Each row of a before or after table is a point. One or more steps were done to the points. Then noise was added and the rows were shuffled. The steps act on columns, c1 being the first. What was done? A step turns or swaps two columns, mirrors them in a line or flattens them onto one, adds a multiple of one to another, or multiplies or shifts one. Angles are multiples of 10 degrees, from the lower column toward the higher: turns from -170 to 170, lines from 10 to 170 but not 90. Use the fewest steps. Two steps may share a column if one is a turn and the other turns, adds or multiplies; they go together, in the order done. Otherwise the lowest column goes first.

Before, 14 rows:
[[-6.0 -0.5]
 [-2.5  2.6]
 [-1.5 -4.6]
 [ 1.9 -3.5]
 [ 4.8 -4.3]
 [ 6.7 -4.9]
 [ 3.7  5.8]
 [ 2.0  2.3]
 [ 4.6  7.1]
 [-6.1  2.8]
 [ 3.7 -4.7]
 [-2.6 -1.2]
 [ 5.5 -3.7]
 [ 1.7 -3.1]]
After, 14 rows:
[[ 0.5 -0.3]
 [ 0.6 -0.5]
 [ 5.9 -3.6]
 [ 0.4 -0.2]
 [ 2.7 -1.7]
 [-2.9  1.8]
 [ 7.1 -4.3]
 [-5.9  3.2]
 [ 5.4 -3.3]
 [-1.4  1.0]
 [ 0.4 -0.1]
 [ 2.7 -1.3]
 [ 5.0 -2.9]
 [-4.5  2.4]]
Steps: flatten c1 and c2 onto the line at 150 degrees

Before (12 x 6):
[[  4.0  -0.4  -0.9   4.6  -4.7  -6.8]
 [ -3.4   7.2  -1.0  -2.2   5.3  -1.5]
 [ -2.6  -0.4  -2.1   4.6  -6.4  -5.0]
 [ -2.2  11.8   0.4   0.6  -6.4  -7.3]
 [ -2.1   5.0 -12.1   3.9   0.7  -0.7]
 [ -2.1  -0.8   0.3 -10.2  -3.4   5.9]
 [  0.2  -0.4  -7.4  -1.5  -1.9   7.0]
 [ -2.1  -0.1  -2.8   3.0  -4.1  -6.7]
 [ -3.6  -0.2   0.3   5.7  -3.0  -0.1]
 [ -0.5   1.7  -0.1   5.7   8.3  -4.5]
 [  1.7   1.8   0.3  -6.3  -2.4  -2.8]
 [  1.1   4.0  -0.9   5.0   0.4  -5.6]]
After (12 x 6):
[[-3.1 14.9  1.5  0.4  6.3 -7.3]
 [ 3.0  3.0  0.9  4.2  2.4 -2.1]
 [-7.8  2.7  2.1  2.8  4.2 -2.8]
 [ 4.7  1.8  7.4 -1.2 -0.8  5.4]
 [-2.9  2.9  5.0  2.3  3.2 -6.6]
 [-4.8  6.7  1.0  3.8 -0.5 -4.0]
 [-2.9  5.0 -2.9  3.9 -7.8 -3.8]
 [-3.0  4.6  0.8 -4.0  2.3 -0.8]
 [ 1.1  8.0 10.6  2.8 -4.2 -1.5]
 [ 4.7  1.9  1.6 -7.0  3.7  3.3]
 [-0.7  2.9  3.8  3.0  4.7 -5.4]
 [ 1.9 10.1 -0.4 -1.4 -5.4 -3.8]]
Steps: mirror c1 and c6 in the line at 70 degrees; shift c2 by 3.0; turn c3 and c5 by 160 degrees; multiply c4 by 0.7

Before:
[[-7.1 -0.5 -0.2 -5.9  4.8  2.7 -8.5  3.2 -2.7 -0.2 -2.4  1.0]
 [-2.4  2.9 -1.6 -3.6  0.1  3.8  2.9  2.2  2.7 -5.7 -6.3  0.5]
 [ 2.3  8.8 -2.6 -2.1 -3.5  0.6 -1.6  1.6  2.5  4.0 -4.0 -2.1]
 [-6.7 -0.3  3.3 -4.1  3.3  7.0  4.4 -8.9 -2.3 -3.4 -0.1  1.8]
 [ 1.5  3.7 -1.0 11.7 -1.6  5.1 -2.0  2.5 -2.8 -5.4  5.4 -0.1]
 [ 1.6 -1.9 -5.6  2.3 -4.7  0.4 -2.8 -6.7 -0.8  1.9  6.5 -6.0]
 [-2.6  0.1  0.1 -3.5  5.1 -0.2  4.5 -6.1 -2.9 -2.0  0.2 -3.4]
 [ 4.1  0.4  0.6 -8.6 -5.8 -1.2  6.3  0.7 -0.1 -0.6 -2.9 -3.6]
 [ 1.0  1.9  3.6  1.8  5.9 -8.1  2.6  6.9  8.3  0.9  3.7  2.3]]
After, 9 rows:
[[ -7.0   1.1  -0.2   6.2  -3.8   8.0   8.4  -3.6  -1.7   3.0   1.8   1.9]
 [  5.4  -3.7  -2.7   4.7  -4.8  21.1   6.0   8.6  -1.0  -0.4   1.6   3.6]
 [ -3.1  10.2   2.9  -1.3   4.9   1.2  -1.0   7.9   2.1  -1.5  -5.1 -12.2]
 [ -2.2  -4.3   3.3  -7.1  -2.1  15.4  -1.2  -1.3   9.7  -5.2  -5.8  -0.2]
 [ -2.2 -10.2   7.7   0.1   5.3   1.9  -2.1  -2.2  -3.3   0.7   3.9  -4.2]
 [  5.6  -1.4  -0.2   6.7   4.1  -3.5  -5.3  -1.1  -5.4  -4.3   2.8  -7.3]
 [  2.4  -7.6  -1.6  -6.6  -4.0 -24.3  -1.5  -6.3  -5.2   4.4  -4.9   4.7]
 [  3.3  -2.4   3.0   0.9  -3.7  11.5   1.8  -3.3  -4.5  -4.4   5.8   0.9]
 [  4.9  -0.4   0.2   4.4  -5.2  -0.6   1.8   6.1  -0.1   1.8   0.8  -6.7]]
Steps: turn c1 and c7 by -100 degrees; turn c2 and c3 by 140 degrees; multiply c2 by 2; turn c4 and c9 by 140 degrees; mirror c5 and c10 in the line at 70 degrees; multiply c6 by 3; turn c8 and c11 by -170 degrees; multiply c12 by 2

Before, 12 rows:
[[ -0.7   1.3  -3.6   2.1  -3.4  -6.4  -6.7  -7.2   1.2   2.8   2.6   0.0
   -0.7   1.1  -1.3  -6.4   0.0   0.1   0.9  -2.8]
 [  4.3  -0.1   1.2   0.0  -5.8   4.7   5.0   2.0  -1.3   1.9   2.4   0.8
    9.5   0.0   2.6  -7.3   3.1  -6.3   3.8  -4.7]
 [  8.4   1.9   2.7   1.0  -6.0   3.4  -8.7  -0.8   9.2   2.4   0.4  -2.4
   10.2  -1.5  18.4   2.0   2.6   1.1  -7.2  -4.9]
 [  4.0  -1.0  -7.9  -1.4   1.8   3.2   2.6  -2.3  -0.8   2.1  -0.6   3.3
   -0.7  -0.1   3.7  -7.9   2.3  -1.0  -5.2  -5.6]
 [ -1.7   5.4  -2.2  -0.6  -8.5   3.8   3.3  -6.8  -0.8   3.5   1.7   0.5
   -0.7  10.3  -0.3  -5.6   2.4  -1.4  -4.8  -6.1]
 [ -2.9   8.7  -1.5   0.0   0.8   4.5   5.7  -6.5  -0.5   2.2  -0.4   2.0
    0.8   1.9  -1.4  -5.4   2.8  -0.2   4.3  -4.8]
 [  1.5   2.9  -9.2   1.6   3.3   4.9 -13.3  -4.8   0.3   6.1  -0.3   1.3
   -2.3  -0.9  -0.6  -7.0   2.4   0.2   3.8   0.8]
 [  7.0   2.0  -5.5   1.6  -0.5   2.4   5.4  -4.9   0.8   4.1   1.0   2.5
    0.6   3.1   3.8  -1.7   0.6  -4.7   0.9   1.3]
 [ -1.5   0.3  -0.5 -10.5   3.9  -3.5  -2.2  13.1   9.1  12.1   2.3   0.9
   -2.9   0.3  -1.1  -3.5   3.8   0.6   3.9   0.1]
 [ -2.7   2.1   0.4  -5.3  -2.4  -3.6   4.2  -2.3   5.6   2.0  -2.0  -2.1
    0.4  10.4  -1.0  -3.1 -10.8   0.8  -0.4  -2.7]
 [ -2.2   2.0   2.9   2.1  -1.8   4.3   5.0  -4.3  -0.9   3.2  -3.2   4.3
    0.5   9.8  -1.7  -1.7   3.1   0.7   3.2  -3.3]
 [ -0.7  -0.3   2.6   1.9  -1.4   3.2   5.7  -5.8  -0.4   4.2   0.9  -1.7
   -2.9  -0.4  -1.3  -2.2   2.7   0.6   0.2  16.2]]
After (12 x 20):
[[-10.2   1.9  -1.5  -0.7  -5.9   3.0  -9.1  -0.5  15.3  -2.1   0.3   3.6
   -9.0  -1.7  18.7   1.9   2.4   1.0  -7.0  -5.2]
 [  1.7   5.3  -2.2  -2.6  -8.2   4.1   3.2  -7.0  -1.6   2.5   1.8   1.5
    0.1  10.4  -0.1  -5.4   2.5  -1.8  -4.7  -5.5]
 [ -7.1   1.7  -2.2   2.3  -1.1   2.3   5.7  -4.4   1.3   7.1   1.0   1.6
    0.5   3.1   3.4  -1.6   0.6  -4.7   0.9   0.5]
 [  1.1  -1.2  -2.6   7.1  -1.6   3.6   6.1  -5.6  -0.7  -1.6   1.3   4.1
    3.1  -0.3  -1.2  -2.6   2.8   0.4   0.8  14.2]
 [  3.0   9.5  -2.3  -1.4   1.2   4.4   5.2  -6.3  -0.4   1.9  -0.1   0.0
   -1.6   2.1  -1.6  -5.1   3.1  -0.5   4.8  -4.7]
 [  1.1   1.3  -1.0   0.8  -3.9  -6.9  -7.0  -7.2   2.0   4.1   2.9   1.9
    0.8   1.1  -0.9  -6.4  -0.3   0.6   1.0  -3.9]
 [ -4.1  -1.2  -0.5  -2.6   2.4   3.0   2.0  -2.0  -0.9   8.9  -1.3  -1.6
    1.5  -0.3   3.9  -8.1   2.3  -0.9  -4.8  -5.0]
 [  2.2   1.3  -6.1   1.1  -2.0   4.1   4.5  -4.8  -1.7  -0.4  -3.2  -1.0
   -0.4   9.9  -2.1  -1.1   3.4   1.3   3.2  -3.9]
 [  2.6   2.3   0.0  -5.5  -2.2  -3.9   4.0  -2.5   8.7  -0.1  -1.9   3.0
   -1.1  10.4  -0.6  -2.8 -10.9   0.8   0.3  -1.4]
 [  1.7   0.2  -9.6  -9.7   4.1  -3.9  -2.2  13.4  14.5   3.7   2.8   6.4
    3.0  -0.4  -1.2  -3.3   3.2   0.7   3.9   3.8]
 [ -1.6   3.1  -1.5   2.2   3.5   5.2 -13.1  -5.4   0.5  10.7  -0.3   3.1
    3.0  -1.1  -0.7  -7.2   2.4  -0.4   3.4   0.6]
 [ -5.6   0.0  -2.5  -1.8  -5.2   4.6   5.3   2.2  -1.9  -0.2   2.2   0.3
   -8.7  -0.3   2.7  -7.4   3.2  -6.2   3.3  -4.4]]
Steps: turn c1 and c13 by 170 degrees; turn c10 and c12 by 140 degrees; turn c3 and c10 by -110 degrees; turn c4 and c20 by -20 degrees; multiply c9 by 1.6
